Rows are points. A path goes straight from each point to the next, and from the last back to the first. The post is the endless flat space through its rows: a point in 2 columns, a line in 3, a plane in 4, and so on, so that a path can go around it. Count how often the path circles the post. Going back the other way cancels.
(in the rows, 128 means zero)

Post (2 x 3)
[[102 114 166]
 [136 171 126]]
Path (24 x 3)
[[147 125 140]
 [119 129 124]
 [186 141 184]
 [146 172 183]
 [108 170 204]
 [176 202 141]
 [104  56 182]
 [115 152  81]
 [ 80 128 141]
 [105 222 162]
 [185 209 203]
 [144  69 175]
 [130  85  85]
 [ 50  70 141]
 [ 85 148 182]
 [137 190 191]
 [119 120 197]
 [132 168 229]
 [180 110 192]
 [157 106  88]
 [ 82 107 134]
 [ 82 151 151]
 [115 149 183]
 [191 166 183]]
Times around: 3

Post (5 x 6)
[[ 97 102 155  76 110 101]
 [200 242 102 213 154 111]
 [160  91 148 138 146  88]
 [ 95  84 116 122 125 121]
 [124  82 123  73 138 150]]
Path (26 x 6)
[[157 139 157  45 170 159]
 [157 190 153 203 133  96]
 [204 121 163 118  79 111]
 [164 130 105 125 110 129]
 [ 64 109  83 101 119 120]
 [ 50 131  79 242 189  79]
 [ 74 175 153  84 178 112]
 [103  36 173  36 153 145]
 [153 192 186  49 114 122]
 [209  96 134 198 101  85]
 [108 145 132 131  31  42]
 [148 112  62  85 166 200]
 [166 152 146 154 134  18]
 [156 159  89 163 187 126]
 [136 188 148  75 177 156]
 [114  89 118 110 121 184]
 [121  89 121 211  74  62]
 [ 83  74  74  95 114 147]
 [ 97 155 105 127 133  85]
 [176 177 187 119 183  66]
 [ 68 176 105  52 114 195]
 [ 97 168 216 136 125  63]
 [195  81 171  69 155 141]
 [182 126 146 107  72  97]
 [120  65  83 162 136 113]
 [144  90  99 128 172 124]]
Times around: 4

Post (10 x 11)
[[138 162 127 134 110 115 127 155 106 113  98]
 [136 135 117 133 135 146 137 136 132 185 102]
 [149 183 128 100 134 112 161 164 137 131 165]
 [146 133 116 108 129  98 134 104 116 170  61]
 [138 142 138 117 109 117 165  96 111 166 100]
 [123 144 109 142 115  78 169 116 131 155  79]
 [124 136 138 109 151 114 130 157 108 151 146]
 [123 151 147 134 148 122 152 122 120 153  73]
 [150 113 136 105 134 165 235 134 129  30 122]
 [185 101 165 146 151 117  73 129 129  92 175]]
Path (30 x 11)
[[180 187 172  94  78 135 197  65 160  38 146]
 [126 122 111 147 117  73 123 100 111 145 117]
 [ 98 138  82  74 124  52 249  99  91  80  66]
 [132 106 136 142 130 117 143 125 132  98 128]
 [ 88 134 152 137 147  34 117 137 124  99 120]
 [162 134  83 152  89  87 170 120 156  93 135]
 [124  79  91 201 187  83  87 145 151 171 131]
 [133 165 150  89 114  84 165 117  89 103 169]
 [130 160 123 149 129  80 146 118 162 170 111]
 [125 209 142 148 108 110 185  76 152 131  96]
 [ 95 108 156  96 201 133 187 114  93 148 133]
 [150 150  69 130 112  89 105 137 107 180  73]
 [170 111 116  74 157 108 101  88 110 132 111]
 [111 155 137 164 157  97 119 105 154 148  46]
 [128 162 150 169 109  28 146 143 145  79 150]
 [184 137 151 162 113 134  99 152 142 132 111]
 [111 149 158 145 145  57 179 153 180 166 124]
 [103  88 122 157 122  98 110 110 146 152  97]
 [147 100 124 144 159 116 100  96 129 142 143]
 [182 152 117  67 167  99 119 129  92 133 131]
 [149 185 136 129 149 103 174 165 123 117 146]
 [146 160 112 173 134 119 137 146 144 144 131]
 [112 159 155  83 169 129 175 131 130  85 158]
 [ 94 156 151  95 122 131 126 142 102 139 102]
 [128 130 115 104  83  67 162 151 103 139  90]
 [123 168 159 137 145 138 155 157 113 156 111]
 [161  83  87 152 156 159 134 174 113  83 129]
 [ 71 158 164 165 114  76 137  83  59 166  46]
 [130 126 143 112 122  85 163 103 136 107 187]
 [150 138 234 165 125 146  54  94 104 136  94]]
Times around: 1
